Every row gives one point. The points of each table are mixes of a few directions, plus a little noise. How many directions does each table use, and how many do they share? Where both have some left over, give the other angles between the two spaces (their principal angles), to ten degrees, smallest first.

First:
[[  6 -54 -42]
 [-27  21  25]
 [ 13   6  -1]
 [-42  34  39]
 [ 50  -6 -22]]
Second, 6 rows:
[[ 34 -54 -11]
 [ 25 -59 -14]
 [-14 -10  -4]
 [  5  30   9]
 [ -3  32   8]
 [-47  62  12]]
Directions: first 2, second 2, shared 1; angles 30

First (9 x 8):
[[-25  70 -17 -17  24  -1  -4  41]
 [ 20 -68  13  10 -24   7  10 -11]
 [ -9 -29  19  38  31  10  12 -13]
 [ 15 -31  12  13 -10  -7  -4 -46]
 [-12 -25   5  15  19  21  21  45]
 [ 21 -37 -19 -48 -67  11  11  70]
 [ -4  82 -11 -17   9 -29 -31 -51]
 [  8  58 -16 -32 -20 -25 -27 -32]
 [-15 -19  16  37  38  13  14   0]]
Second:
[[-95  16 -49  10 -69  66  -1 -49]
 [ 31   4  78  30  40 -57  -6  57]
 [  4 -16  17   1  -4  -6 -17  14]
 [  3  20 -12   4   7   5  17  -7]
 [ 29  32  -6   7  24  -3  25   4]
 [ 31 -19  -6 -26  26 -21   5  -5]
 [ 25 -15 -22 -12 -25  33 -23   4]
 [ 33 -11   5 -22  45 -40  17  -2]
 [-61 -12  -4   7 -44  25 -18 -15]]
Directions: first 3, second 4, shared 0; angles 40, 70, 70

First:
[[ 22  -2  23 -23  -2 -43   4  -2   5  10   6]
 [ 21  20   3   3  37 -62  19  -4  17  27  26]
 [  8   2  29  21  -8  23  -2 -21  90  23 -66]
 [-17  53  26 -25   2 -68  -6   2  28  34  -5]
 [ 11 -63 -21  -3  -1  12   4  18 -94 -40  29]
 [-55  -8 -18   8  53  -6   0  46 -58 -27  31]
 [-27 -26 -27  13 -17  32 -12  13 -69 -24 -10]
 [ 17  18 -25  31 -32  45  -2 -36  35  19 -28]
 [ -5  49  16 -15   0   1  -3  -9  67  16   5]
 [ 27 -44  -7 -10 -31  66  -2  -7 -19 -38  11]]
Second:
[[-26   9  32  -3  -6  12  37 -41  -4   4  14]
 [-26 -14  11   6 -13  15  31 -17  10  42  17]
 [-20 -11 -53 -53 -21 -28  29 -49  30 -18 -19]
 [-21  16  47   6   0  17  31 -35 -13   0  17]
 [ 67  -5 -58   8  23 -29 -92  94  -3 -34 -36]
 [  3  17  48  26  13  18  -3   6 -24  -3  13]
 [  0   3  36  30   7  20  -3  16 -14  21  16]
 [ 38 -28 -89 -16  -1 -33 -55  60  26  -4 -33]
 [-46   0  19 -20 -20   9  64 -71  11  15  16]
 [ 29  12   9  17  18  -1 -37  37 -19 -22  -7]]
Directions: first 6, second 3, shared 0; angles 70, 70, 80

First (9 x 14):
[[ 15  -3 -21   5 -10 -14   7   6 -10   1 -30 -27  15 -10]
 [ 13   2  -8  18 -33 -19 -11  18 -11  10 -33 -15  23   0]
 [ -1  -3 -25  12  -4 -21  20  -1  19 -25  -8  -6  -5   1]
 [ -3  -2  -2   0   1   7   6  13 -39  -8  16  13  13  15]
 [-16  -9  31  -1  24  27  -2   5  -3  41   5  53 -10  -5]
 [ 21  13  -8 -28   2  -5 -15 -33  30 -17  -1 -72 -11 -18]
 [ 18  -6 -23  -5   4  -7  11   2 -19   5 -29 -34  15 -16]
 [ -6  17  31 -12  -6   9 -33 -22  41  -3  28  -6 -22   4]
 [-41  -8  25  12  22  24  16  13  -7  -4  52  95 -19  29]]
Second:
[[ 31 -14  26  18 -52  15  -2 -20  23  32  18  34   2  33]
 [-42  18 -34 -24  70 -20   2  26 -30 -42 -23 -46  -3 -45]
 [-25  11 -20 -14  42 -12   1  16 -18 -25 -14 -27  -2 -27]
 [ 11  -5   9   6 -18   5  -1  -7   8  11   6  12   1  12]
 [-19   9 -16 -11  32  -9   1  12 -14 -19 -11 -21  -2 -21]
 [  9  -4   8   5 -15   5   0  -6   7   9   5  10   1  10]
 [  1  -1   1   1  -1   0   0   0   0   1   0   0   0   1]
 [ 42 -19  34  24 -71  20  -2 -27  30  42  24  47   3  45]
 [ -9   4  -7  -5  15  -4   0   5  -6  -9  -5 -10  -1 -10]]
Directions: first 5, second 1, shared 0; angles 50
